Each row is a point. Examples show where two turns around zero, p and q, send a point. Where does a point land after both, in the order given? Backwards means that the second turn is done in reverse. Each puzzle has new turns, and all numbers are rounded.

Turn p:
[-26  12  34] => [-33 -27  11]
[ 10 -30  35] => [-28  -3 -38]
[ 34 -11  43] => [ -9 -26 -49]
[-19  29 -61] => [37 23 55]
[-17  32 -30] => [21  0 42]
[ 19 -32 -21] => [ 12  34 -23]
Turn q:
[-41 -13   5] => [  6   0 -43]
[ 36 -56   4] => [ -6 -64  17]
[ 14  19 -44] => [37 15 30]
[-25  34 -12] => [ 14  40 -11]
[15 16 48] => [-52   9   6]
Where do these land?
p, then q: [ 15 -61   6] => [46 44  4]
p, then q: [-15  47 -27] => [-51 -22   9]
q, then p: [-29  35   4] => [ 28 -18  31]
q, then p: [ 29 -21  17] => [-37  13  -7]

Turn p:
[  4  -3  32 -31] => [ -3  30  27 -19]
[-10  47  31  -6] => [-53  20   8  -2]
[ 49  13  17 -49] => [10 71 10  8]
[-4  2 21 29] => [-16 -20  21  14]
[-27 -27 -45  16] => [ 26 -43 -32 -13]
[-12 -32 -56  41] => [ 36 -58 -35  13]
Turn q:
[ 11  27 -21 -46] => [ 20 -44 -30 -10]
[-21 -64 -53  30] => [25  2 70 53]
[ 23  14  53 -38] => [-10  -2 -23 -66]
[-28  29  28  10] => [-46   5 -19   0]
[ -1 -15 -24  25] => [13 12 16 29]
[16 10 18 19] => [ -3  28 -14  -7]
Where do these land?
p, then q: [ 10 -27  32  40] => [-17  43  25 -27]
q, then p backwards: [-41 -26 -23 -47] => [-30 -28  24  53]
p, then q: [38 13 24  4] => [-27  30 -22   8]
q, then p backwards: [ 6 38 28 21] => [ -3  41 -21 -24]
q, then p: [-19 -22 -44  -2] => [ 10 -21  41  24]
p, then q: [19 71 12 -3] => [-48  -8 -18  53]
q, then p: [-12 -46 -30 -13] => [ 6  3 56 13]

Turn p:
[-16  -3   5 -26 -11  19] => [-17   5  18 -13  23 -11]
[ -9  17   7 -34  28  45] => [-15   6   6  -6  18 -61]
[ 25  36  57  12  -2 -61] => [ 66  46 -26 -32 -21  22]
[-32 -31   4  -4   9 -14] => [ 15 -22   9   7  36  12]
[ -5  23 -15  17 -19  42] => [-26   4  35   9 -30 -17]
[ 55 -22 -15   9 -23 -42] => [-12  10 -48   2 -18  56]
[-15  24 -21   4  -3 -19] => [  8 -24   6 -23 -20   4]
[ -3 -44 -23  22  21  30] => [-19 -25   1  56  13  -4]
Turn q:
[ 43   5  -5  -7  -3 -28] => [ -7 -13  -9   6  38  31]
[-12 -24   6  25   3 -54] => [-27 -43  31  16  15 -15]
[ 20  12 -13   1  31 -18] => [-33  -7 -16 -12  14  16]
[ -1  -2 -76 -13 -24  35] => [ -5  42 -22  52 -40  34]
[ -9 -17  40  31   3  10] => [  6   6  39 -21   9 -30]
[  5  -3  36 -42  -5  30] => [ 51   1  -4 -34 -10  12]
[-54  -2  45  14  22  19] => [  8  -5  18 -38 -29 -57]
[  8  30 -33  -9 -26   6] => [  6  18 -36  33   3   9]
Where do these land?
p, then q: [-30  51 -12  42  -2 -20] => [56 -4 27 11 35 26]
q, then p: [ 15 -14  23  -1   5  27] => [ -5  27 -12 -20   4 -21]
q, then p: [ 15 -48  19   6  10 -20] => [ 13  33   7  16  41 -13]
q, then p: [  9   7   5 -51  22  10] => [-56  -1  -5  -5   9  -7]
p, then q backwards: [ 22 -19  21 -10 -30 -11] => [ 39   5 -19   1   8  21]
q, then p: [-21 -33   4 -30  -1  19] => [-26  41   6  -3   1  20]
q, then p: [-11  56 -60  44  -4  -6] => [ 33 -67  32  -6 -45   9]
